Each row of a before or after table is a point. The points were changed in one or more steps. Then noise was added and the rows were shuffled. The steps act on how far a point lies along the listed directions, d1 being the first. What was done? A step turns or swaps two directions, mirrors them in a line or flattens them onto one, adds a multiple of one to another, or multiplies one. Angles are multiples of 10 degrees, from the lower direction toward the higher: turns from -170 to 170, lines from 10 to 170 but not 90. Use the fewest steps. Two steps may share a direction if one is a turn and the other turns, adds or multiplies; they go together, in the order done. Otherwise the lowest direction goes first.
In the rows, zero is written as 128.

Directions:
(1): [181 121 107]
(2): [107  97  85]
(3): [122 175  96]
Before, 10 rows:
[[108 106 189]
 [123 122  92]
 [141 170 116]
 [124 140 141]
 [125 116 129]
 [125  97 121]
 [106 152  86]
 [ 99 113 109]
 [107 133 121]
 [ 66 134 118]]
After (10 x 3):
[[210 159 152]
 [ 78  85  76]
 [146 142 159]
 [119 106  70]
 [107  69  72]
 [111 144 185]
 [127 101 114]
 [128  49  93]
 [ 82  68 113]
 [127 123 110]]
Steps: turn d1 and d3 by 130 degrees; multiply d2 by 2.5

Directions:
(1): [103 169 157 109 159  86 175 146]
(2): [135 176  90 161 141 153 158  82]
(3): [141 124  72  70 102 129 162 145]
(4): [107 101 121 181 110 143 174 174]
(5): [116 113 137 138  72  79 145  80]
Before, 13 rows:
[[102 119 142 168 162 123 156 146]
 [137 196 115 116 125  88 156  45]
 [153 155  88  81 154 148 106 102]
 [122 105 137 160 123 143  32  71]
 [161 152  65 156 129 207 116  99]
 [145 135 123 130 153 147  86 107]
 [146 144 137 139 107 118 171 108]
 [146 154 113 178 142 151  91  40]
 [161 120  69 173  80 152 161  90]
 [159 166 127 151 137 136 131  94]
 [144 155 121 138 156 146  85 107]
 [109 137 141 145 169 125 139 176]
 [162  96  91  67 106 161  67 109]]
After:
[[ 86 122 204 174 123  78 134 107]
 [106 143 138 154 110  85 160  76]
 [150 124  94  92 126 132  86 107]
 [156 144 120 138 133 159 163 142]
 [144 116  91  84 151 143 112 127]
 [147 151 118 115 112 109 178 134]
 [129 187 148 138 194 122 178 164]
 [108 199 161  96 153  73 174 112]
 [115 120 141 112 109  82 146 121]
 [ 69  93 155  98 107  64 151 184]
 [123 145  74 170  99 137 219 133]
 [ 98 139 121  93 121  72 211 162]
 [117 133 128 107  99  76 149 123]]
Steps: turn d1 and d2 by -140 degrees; turn d2 and d3 by -140 degrees; turn d4 and d5 by -120 degrees

Directions:
(1): [162  72 107 133  86 127 120  90 179 112  83 131]
(2): [119 133 165 163 156 176  80 136 135 100  99 185]
(3): [149 134 138 124 134 113 192 131 106  42 119 145]
(4): [116 136 100 167 131 179 198 155 156 161 106 131]
(5): [126 157 114  89 145  90 145 106 158 157 121 207]
Before:
[[110 141 149  93 134  70 153 112  98 111 131 152]
 [112 124 136 137 122 156  93 149 123 163 122 152]
 [109 163 126 169 175 171 236 144 114  68 128 149]
 [134 153 118  73 134  61 120 108  79 142 173  99]
 [126 138 107  81  81  67 130 125  93 182 204  33]
 [135 153 108  74 130  46 122 107 137 170 147 211]
 [124 144 127 163 145 172 149 141 154 140 103 150]
 [123 100 119 125 136 126  72 107 141 137 112 125]
 [120 114 149  98 129 122  79 113  84 114 149 111]
 [ 80 167 105 120 166 148 144 118 184 206 123 221]
 [118 158 139  92 149  98  61  84 135 160 169 159]
 [136 150 125 129 118  96 195 142 105  84 135 103]
 [108 138 156 104 137 139  79 112 123 136 164 122]]
After, 13 rows:
[[134 105 112 145 142 147 157 120 138  93  95 133]
 [ 88 131 120 136 119 126 157 148 110 182 136  89]
 [ 98 179 129 107 144  91 123 144 111 181 159 135]
 [135  87 133 139  97 146 104 131 127 111 105 136]
 [145 100  99 170  98 174 165 113 169 142 121  76]
 [142  57 129 129  77 125  82 101 115  83 148  24]
 [126 110 119 135 112 178 140 114 176 146 121 125]
 [139  94  83 147  77 122 179 155 110 157 155  39]
 [142 134  64  84  81  82 188  94 193 212 127 165]
 [129 133  67 124 116 125 179 120 152 209 123 112]
 [110 120 107 141 131 178 160 131 145 159 104 158]
 [137 120 161 128 134 127  71 115 109  93 134 109]
 [ 85 162 163 115 175 117  33 109  80 152 196 109]]
Steps: turn d1 and d3 by 100 degrees; mirror d2 and d5 in the line at 160 degrees; multiply d4 by -1
